Rows are points. Two turns around zero, p and q, are shown by what they do to some points. Where does a point land after both, in the order given? Backwards means that the second turn is done in reverse. Each puzzle has new turns, and all numbers are rounded.

Turn p:
[-0.40,0.33,0.02] => [-0.09,0.51,-0.05]
[0.52,-0.18,-0.04] => [0.25,-0.49,-0.06]
[0.30,-0.35,-0.33] => [-0.13,-0.52,-0.19]
[-0.49,0.16,0.17] => [-0.18,0.48,0.17]
[0.16,0.34,-0.41] => [0.12,0.04,-0.54]
[-0.08,-0.30,0.59] => [0.04,-0.03,0.66]
Turn q:
[-0.43,0.70,0.05] => [-0.01,0.71,0.42]
[0.36,-0.01,0.06] => [0.20,-0.04,-0.31]
[0.11,-0.31,0.08] => [0.06,-0.32,-0.07]
[-0.23,-0.35,-0.57] => [-0.66,-0.24,-0.02]
[0.19,-0.02,0.39] => [0.42,-0.09,-0.02]
Where do these land?
q, then p backwards: [0.32,0.26,0.43] => [0.30,0.48,0.18]
q, then p: [-0.03,0.13,-0.48] => [-0.26,0.40,-0.15]
q, then p backwards: [0.17,0.19,0.10] => [0.05,0.27,0.02]
q, then p backwards: [0.03,-0.78,-0.17] => [0.34,-0.63,-0.36]
q, then p: [-0.49,0.21,0.12] => [0.31,0.29,0.34]

Turn p:
[0.01,0.61,-0.26,-0.26] => [-0.09,-0.19,-0.64,-0.23]
[0.63,-0.34,0.23,-0.25] => [-0.35,0.67,0.20,-0.10]
[-0.41,0.10,0.59,-0.17] => [0.03,0.01,-0.19,0.72]
[0.09,0.11,0.33,0.28] => [0.35,0.25,-0.03,0.14]
[-0.25,-0.16,-0.54,0.22] => [0.07,-0.51,0.27,-0.30]
[-0.05,-0.32,-0.35,0.18] => [0.00,-0.22,0.39,-0.24]
Turn q:
[0.29,-0.18,-0.23,-0.09] => [0.07,-0.14,-0.28,-0.27]
[-0.51,0.81,0.42,-0.34] => [0.00,0.92,0.51,0.30]
[-0.17,-0.51,0.26,-0.35] => [0.07,-0.23,0.49,-0.43]
[0.14,0.26,0.20,0.13] => [0.23,0.13,-0.04,0.27]
[0.15,-0.27,-0.29,0.44] => [-0.16,-0.47,-0.34,0.12]
[0.09,-0.11,-0.36,0.21] => [-0.21,-0.20,-0.33,0.00]
Where do these land?
p, then q: [0.20,-0.32,-0.43,0.32] => [0.42,0.16,0.37,-0.30]
q, then p: [0.42,0.32,0.38,-0.34] => [0.01,0.49,-0.38,-0.40]
q, then p: [0.38,-0.14,-0.19,-0.50] => [-0.57,0.06,-0.27,-0.22]
p, then q: [-0.34,-0.21,0.04,0.27] => [0.31,-0.35,0.08,0.11]
p, then q: [-0.01,0.36,0.09,-0.28] => [-0.39,0.01,-0.26,-0.04]
p, then q: [-0.77,-0.22,0.36,0.04] => [0.07,-0.74,0.00,0.47]
q, then p backwards: [0.12,0.21,-0.25,0.49] => [-0.28,0.30,0.27,-0.34]
